Each row of a before or after table is a point. The points were changed in one or more steps. Then noise was added and the rows were shuffled. The steps act on how far a point lies along the listed directions, d1 being the first. Write out the steps. A step turns or swaps two directions, mirrors them in a line or flattens them onto one, adds a multiple of one to another, or multiplies one. Angles are multiples of 10 degrees, from the lower direction toward the higher: turns from -170 to 170, lines from 10 to 170 but not 90. Use the fewest steps. Two steps may share a direction if one is a turn and the other turns, adds or multiplies; they go together, in the order done. Otherwise the lowest direction goes first.

Directions:
(1): -10.8,-14.9,19.6
(2): 7.9,18.2,18.1
Before (13 x 3):
2.8,3.3,-1.3
0.7,1.4,-11.2
-3.2,-3.9,-4.5
4.2,8.1,3.0
2.6,1.8,6.2
-2.2,-0.9,3.0
1.7,1.5,0.6
0.3,7.7,-3.7
0.1,4.1,-1.6
-1.9,-5.3,-2.1
-4.4,-7.1,0.1
5.3,7.7,6.1
-1.2,-1.2,0.9
After (13 x 3):
-2.2,-5.6,0.0
1.8,1.5,0.1
-1.6,0.4,3.4
6.2,8.6,2.7
-3.8,-4.9,-2.3
4.7,8.1,-0.1
-0.1,3.4,-2.8
-0.9,-0.8,1.1
-0.6,6.0,-5.7
-4.3,-6.6,2.9
-1.2,-1.9,-10.9
3.6,3.5,4.9
2.5,2.5,-2.5
Steps: turn d1 and d2 by 20 degrees

Directions:
(1): -0.1,-26.7,-11.0,-13.5,-27.1,-3.9,6.1,17.8,-6.6
(2): 6.4,-2.1,15.3,4.1,6.2,21.6,33.8,13.9,5.0
(3): -14.3,10.7,12.5,-20.0,-3.6,-26.3,15.3,-1.0,18.7
(4): 37.1,-2.7,-0.7,-16.9,-2.1,-2.0,5.0,-21.1,3.8
Before (11 x 9):
-0.7,-1.2,-2.6,0.4,2.5,-1.5,-5.4,-0.9,-0.7
-6.4,4.1,7.1,-6.1,-1.2,-10.5,10.4,0.4,9.8
-3.1,1.9,-2.2,-1.3,1.2,-0.7,-2.7,-2.0,0.3
1.8,0.6,4.0,5.6,3.2,1.8,4.0,3.0,0.4
0.8,0.7,-2.0,-0.7,6.2,-1.4,-3.4,-3.8,0.3
1.5,0.7,6.7,3.4,4.6,6.0,13.1,3.3,2.8
-2.3,1.6,-1.7,1.4,-3.4,-2.9,-5.6,-0.7,0.3
3.8,2.6,2.7,0.4,3.1,-2.0,-2.5,-3.0,0.9
4.1,-1.1,1.5,-1.1,-1.5,5.0,6.6,0.8,1.0
13.9,0.4,-2.5,-7.7,-2.0,-1.3,-1.6,-7.8,-1.8
12.0,-0.8,-1.7,-6.1,-2.2,-1.4,-3.6,-10.2,-1.9
After (11 x 9):
-12.5,5.7,2.4,4.9,3.8,3.4,0.9,8.3,-0.7
0.9,-2.4,1.6,-2.3,3.0,1.3,4.2,3.3,1.8
2.3,0.9,3.4,-1.2,-2.1,0.2,4.9,0.4,3.3
0.4,-4.8,-8.2,3.5,-3.4,-3.3,-12.1,-2.8,-5.6
-2.0,1.6,-2.6,3.8,-0.2,2.8,-6.4,-1.2,-3.4
-13.5,3.1,5.5,5.6,2.4,4.0,3.6,7.0,-1.5
-0.7,-0.7,0.1,-4.5,-0.5,-0.2,3.5,0.0,2.0
-2.2,-4.5,-1.0,-1.6,1.7,-0.6,4.0,4.6,1.0
-5.9,2.6,-1.6,-5.4,-3.7,-16.4,-6.7,-5.8,5.0
3.9,-3.3,-2.7,3.3,-1.8,-1.7,-4.2,1.3,-1.8
-3.5,-3.4,1.8,0.0,-2.3,-1.7,0.6,5.9,0.1
Steps: turn d1 and d4 by 170 degrees; mirror d2 and d3 in the line at 110 degrees

Directions:
(1): -5.2,-7.4,-40.8,2.9,-11.3,2.0,0.1,15.2,13.7,-10.9,-4.9,11.6,4.1,7.2,24.8,-14.9,-28.9,-0.2
(2): -0.4,7.4,-0.5,-1.1,-24.1,6.7,-43.0,-4.2,-29.7,1.5,12.1,-9.9,3.7,8.0,-11.6,-3.8,-20.1,3.9
(3): 6.1,37.6,-21.7,-5.3,25.3,10.2,0.0,-26.2,1.9,-5.0,21.0,-5.2,-10.3,-13.8,6.1,-6.7,-2.8,8.3
Before (9 x 18):
-2.5,1.7,1.7,1.3,3.0,0.0,2.8,1.9,0.2,0.0,1.9,-2.4,-1.7,-3.1,-2.7,-2.8,1.6,1.6
2.1,6.1,-4.1,-2.3,6.4,1.9,1.0,-3.3,2.8,-2.2,2.8,-0.7,-2.4,-0.1,3.8,-1.5,-1.2,0.0
0.6,0.3,-1.0,-0.9,-6.2,1.4,-8.6,1.4,-3.3,-1.6,1.3,0.9,-0.1,4.3,-0.1,-2.2,-7.2,0.4
-3.3,0.5,-9.3,1.4,-1.4,-0.8,0.1,1.7,3.3,0.4,-0.2,2.2,0.8,2.5,4.6,-3.7,-4.0,1.0
-1.9,-1.9,-15.1,2.1,-5.8,2.1,-5.6,5.3,0.5,-2.5,-0.5,2.7,2.9,3.6,6.2,-6.9,-14.9,0.3
-1.6,-0.8,-3.5,-1.7,-2.7,-1.5,-2.7,4.6,0.2,-2.0,-2.3,-1.4,1.1,3.8,1.9,-1.2,-2.5,-0.7
1.9,15.7,-25.5,-3.1,10.3,7.5,1.5,-7.4,3.3,-7.7,10.2,-0.1,-3.0,-4.5,9.5,-9.1,-7.5,5.0
-2.4,-4.1,-18.5,3.1,-6.0,1.0,0.0,8.4,6.7,-5.1,-2.1,7.6,1.7,4.2,9.7,-4.7,-11.7,3.1
1.9,9.1,1.9,-1.2,4.4,1.4,-2.2,-5.6,-2.4,2.1,1.2,-2.5,0.4,-4.0,-2.3,3.1,0.2,0.8
After (9 x 18):
2.3,2.6,15.7,-0.1,4.4,0.6,-2.3,-5.5,-7.5,5.5,3.1,-5.4,-0.4,-3.5,-11.3,5.3,8.9,-0.2
1.6,-3.0,10.6,-1.2,2.2,-1.8,4.6,0.8,1.4,0.9,-2.4,1.0,-1.3,0.1,-3.3,2.9,6.1,-1.8
-0.7,-2.7,7.5,-1.9,-1.8,-2.7,-1.5,4.5,-2.2,2.1,-3.4,-2.8,1.5,3.3,-3.3,2.7,4.1,-2.0
-2.4,4.6,-4.3,1.3,3.1,1.2,1.4,1.4,0.9,-1.7,3.7,-1.8,-1.9,-3.0,0.7,-5.5,-2.0,2.6
1.0,1.8,16.2,0.6,-2.6,0.9,-10.2,-3.3,-11.8,4.5,3.7,-3.9,0.0,0.8,-14.2,7.4,8.4,3.4
4.2,20.1,-10.2,-4.9,13.8,5.9,-3.3,-14.3,-0.4,-3.9,11.6,-4.1,-6.2,-4.2,3.8,-2.9,-2.4,3.5
-2.0,6.1,3.2,-0.4,1.4,0.2,-4.2,-5.6,-4.5,4.0,3.7,-3.5,-0.7,0.0,-5.0,1.0,4.0,2.1
2.2,17.8,-13.1,-1.2,13.2,4.6,3.9,-10.1,4.6,-1.9,5.3,-0.5,-2.3,-7.7,6.3,-0.6,-3.5,2.8
11.6,60.2,-25.4,-9.9,38.8,18.3,-6.4,-43.5,-7.3,-7.1,36.0,-13.6,-15.4,-21.3,0.0,-8.4,2.7,14.4
Steps: turn d1 and d2 by 150 degrees; multiply d3 by 3
